Every row gives one point. A path goes straight from each point to the next, and from the last back to the first. The post is the endless flat space through its rows: a point in 2 columns, a line in 3, a plane in 4, and so on, so that a path can go around it. How many times does the path go around the post? Going back the other way cancels.
In the rows, zero is written as 128.

Post (1 x 2):
[[ 98 130]]
Path (28 x 2):
[[105  98]
 [ 65 103]
 [ 71 148]
 [120 186]
 [128 139]
 [119  72]
 [160 106]
 [112 150]
 [ 89 153]
 [ 62 123]
 [100 110]
 [ 68  86]
 [ 62 157]
 [ 99 159]
 [139 138]
 [136  81]
 [ 69 105]
 [ 47 124]
 [ 92 153]
 [134 143]
 [125 114]
 [143 154]
 [ 86 175]
 [ 51 148]
 [ 24 118]
 [ 72 161]
 [106 172]
 [149 123]]
Times around: 2

Post (5 x 6):
[[112 136 134 137 126 103]
 [136 174 142 164 125 122]
 [174 138  88 151 144 133]
 [109 112 143 161 118 116]
 [174  56 158  98 133 187]]
Path (31 x 6):
[[106 124  51 115 142  65]
 [163  72 167 148 111 187]
 [179 149 136 130 134 176]
 [110 147 117 145 147 148]
 [ 47 113  98 178 148  71]
 [112 118  67  84 149 106]
 [ 60 115 204 102  93 107]
 [ 89 128 105 157 131 117]
 [160 167 152 148 129 179]
 [171  59  61 195 120 141]
 [142 152 125 150  95  89]
 [ 52 166 120 133 107  33]
 [138 125 112 128 124  63]
 [186 128 145 110 163 153]
 [127 174 103 147 147 101]
 [156 101  70 179 140 166]
 [137 167  88 161 133 109]
 [ 70 134 199 155 102 136]
 [161 146  72 166 126 115]
 [196 116 146 131 119 154]
 [190 176 235 108 130 169]
 [ 96  66 191 150 136 154]
 [165 107 135 181 127 197]
 [140 147 111 136 142 141]
 [172 131  65 140 173 132]
 [121 135 126 161 136 132]
 [186 135 138 135 127 179]
 [123  88 117 176  92 104]
 [164 171 115 137 135  78]
 [123 136 156 169 133 117]
 [189 121   7 127 189 143]]
Times around: 3

Post (8 x 9):
[[145 122  80 102 106 123 154 146 101]
 [159  94  70 137  76 128 117  95 182]
 [ 94  91 172 176 173 183 123 117  75]
 [136 100 131 100 169 170 132 132  77]
 [129  92 170 108 159 163 159 156 104]
 [155 138 104 145 131  72 119 137 154]
 [111 129 129  99 118 131 103 130  76]
 [168 115 107 143  95  71  88 126 107]]
Path (24 x 9):
[[135 116 180 119 161 104 161 147 100]
 [ 91 168  86 137 110 137  85  95  66]
 [128 121  94 132 201 180  63 101  60]
 [102 108 111 120 183 167 127 136 122]
 [128 111  78 122 182 124 135 107 100]
 [130 120 116 119  79 112 136  91  62]
 [145  96 122 141 123 175 103  82 151]
 [142 118 125 197 151 138 124 143 179]
 [125  77 178  90 182 143 141 184  96]
 [ 99 117  69  97 116 141 120 124 155]
 [140 136  90 108 114  88 101 124  57]
 [126 127 149 161 127 166 121  87  72]
 [145 116  33 106  70 164  68  93  78]
 [112  68 108 164 119 167  88 144  89]
 [138  76 125 109 123 124 103 102  88]
 [ 90 173  99  96 198 141 126 104   7]
 [133 113 188 195 155 141  87  99 146]
 [114 107 106 185  75 157 133 157 167]
 [154  77  62 143 175 119  74 118  86]
 [136  86 181 181 133  88 124 122 115]
 [179 136  63 121  61  87  62  54 128]
 [151 101 115 151 119 158 115 123 151]
 [146 101 136 142 112 109  61 122 101]
 [155  72  76 158 114  73 106 141  93]]
Times around: 5

Post (13 x 14):
[[116 163 131 146  99 108 128 115 101 172 100 163 140 110]
 [111 115 175 120 181 123 136 172 152 110 188 131  85 117]
 [ 98 126 142 124 134 159 101  88 136 140  54 101 163 156]
 [122  99  70 119 130 170  99 152 114 113  94 159 118  97]
 [ 99  91 123 116 112 122 116  71 143 168  79 117 145 142]
 [ 85 240 124 121  91 138 129  99 159 101 107 179  97 103]
 [ 75 103 133  65 100 118 107 110 131 116  95 119 162 117]
 [149 140 194 112 139 109 149 144 136 121 150 118  97 188]
 [190 138 138 110 141 116 127 133 123 139 192 158 138 101]
 [107 140 169 152 124 118 167 112 115 153 150  99  89  69]
 [ 76 138 161 131 143 127 125  93 114 146 138 113  91 174]
 [151 188  83 176  91 110 122 118  99 117  88 146 149  91]
 [161 135  64 132 133 153  83 154 113 151  77  86 143 131]]
Path (24 x 14):
[[105 177 185 114 126 249 103 153 124 137  62 121 111 145]
 [121 142 200 160  75  86 166 155  76 122 108 162 138 105]
 [ 92  92  96  62 121 126  71  44 152  79 146 141 166  77]
 [128 172 124  71 135  78 128 142  58 192 193 158 120  91]
 [108 151 113 154 145 126 154 126 150 108 133 134 111  93]
 [127 141  90 136  86 115 104 151  91 175 161 152 113 100]
 [174 210 116 127 143 167 106 158 107 140 158 182  93  93]
 [196 203 111  82 107 123 143 139 139 129 104 118 123  94]
 [156 140 136 133 180 145 159 197  91  90 147 106 128 110]
 [ 89  44 109  89 118 164  83 142 191 113  70 126 134 193]
 [129 155 134 155  82 113 139 178  97 130 134  82 122  94]
 [114  72 170 101 135 140 133 136 137 137 154 124  33 136]
 [136 179 134 121 152  75 132 155  87 143 145 137 124  36]
 [148  77 175  88 194 149 127 120 152 136 177 140 122 170]
 [ 80  35 128 112 145 168 127 115 196 149 180  94  84 107]
 [156 179 146 110 103 144  72 130 154  97  85 142 157 131]
 [160 137 104 142 145 100  86 153 128 179 133 178 140  96]
 [121 135 164 123 178 149 136  63 159 132  58 155 141 142]
 [146 133 122  98 157 177  96 110 190 105  87 119 171 153]
 [ 66 159 121 139  76 139 113 160 147 112  53  46 163  73]
 [114  86 102 131 109  81  67 164  50 167  96 107 160 127]
 [181  98 109 126 167 130 100  93  82 176 114 125 149 139]
 [136 220 176 141 123 112 181 120 134  82  96 116  98 107]
 [ 80 101 140 152 109 120 160 114  96 167  89 122 139 106]]
Times around: 5
